Each point is reached from the start by the listed moves, each made once or not at all, plus a little noise. Is the number of moves made odd or even? Then give how often each move was made.

Moves:
(1): +2.58  -0.75  -0.12
(2): +1.12  +2.53  +2.77
(3): -1.13  -2.19  +1.37
Start: -0.43  -0.85  -0.01
Points:
+3.02  +0.83  +2.47 -> even (1, 1, 0)
-0.94  -1.03  -0.26 -> even (0, 0, 0)
+1.30  -3.68  +1.25 -> even (1, 0, 1)
-0.25  -0.24  +4.10 -> even (0, 1, 1)

Moves:
(1): +2.22  -0.47  -1.85  -3.07  -0.83  -0.89
(2): -0.48  +3.13  +0.57  -0.38  +1.10  -1.78
(3): +0.72  +0.25  +1.92  +0.14  -3.06  -1.28
(4): +0.87  -0.79  -0.85  +2.80  -0.90  +0.06
(5): +1.78  -2.55  +1.95  +0.12  +3.28  +0.45
(6): +1.65  +1.67  -0.13  +0.11  +0.05  +2.69
Start: -1.15  -0.16  -1.22  +0.55  -0.50  +0.21
Points:
+5.71  +0.91  +0.43  +0.61  -1.04  -0.56 -> even (1, 1, 1, 1, 1, 1)
+2.88  -0.61  +2.64  +1.02  -0.49  +2.04 -> odd (0, 0, 1, 0, 1, 1)
+1.37  +0.97  -2.60  +3.42  -1.21  +2.99 -> even (0, 0, 0, 1, 0, 1)
+2.71  -1.09  -2.05  +0.70  -5.10  -1.76 -> odd (1, 0, 1, 1, 0, 0)
-0.04  -0.76  -2.09  +3.33  -1.32  +0.48 -> odd (0, 0, 0, 1, 0, 0)

Moves:
(1): +0.12  -1.02  +1.50  -2.06  -0.73  -1.77  +1.70  +0.17  -1.95  -0.98  -0.15
(2): +0.01  +0.10  +0.54  -0.99  -1.68  +0.64  -1.43  +0.43  -0.15  +2.58  -1.25
(3): -0.56  +3.18  +1.23  -3.97  -0.02  -0.88  +5.11  -2.37  +0.20  -1.54  +3.06
(4): -1.11  -1.71  -1.69  +1.47  +4.12  -0.88  -2.15  +4.21  -1.01  -0.63  -1.03
(5): +1.03  -0.90  -1.00  -1.06  -0.19  +1.79  -1.48  +0.11  +0.71  +0.05  -0.25
(6): +1.37  -0.92  +0.35  +2.27  +0.83  +0.34  -1.46  +2.79  +0.11  +0.80  +0.06
(7): +0.55  -1.29  +1.46  +2.91  +0.76  +0.48  +0.85  +0.06  +0.48  +3.03  -0.94
(8): -2.56  +0.79  +0.57  -0.26  -0.38  +2.16  -0.89  -1.35  -2.09  -0.45  -1.49
(9): +0.92  +1.40  +0.33  -0.22  +0.31  -1.78  -1.26  -1.50  +0.83  -0.13  -1.98
Start: +1.07  +1.71  -0.58  -0.64  +0.09  -0.69  +0.67  -0.85  -1.48  +0.36  -2.46
Points:
+0.47  +2.49  -1.42  -5.27  +2.18  +0.04  +0.64  +1.58  -1.68  +0.74  -1.96 -> even (0, 1, 1, 1, 1, 0, 0, 0, 0)
+0.17  +2.52  +1.32  -5.54  +2.19  -0.93  -1.17  +1.50  -4.86  +0.05  -5.36 -> even (1, 1, 1, 1, 1, 1, 0, 1, 1)
+0.66  +1.65  -2.12  +0.60  +4.52  -3.25  -2.63  +1.93  -1.50  -0.35  -5.42 -> even (0, 0, 0, 1, 0, 0, 0, 0, 1)
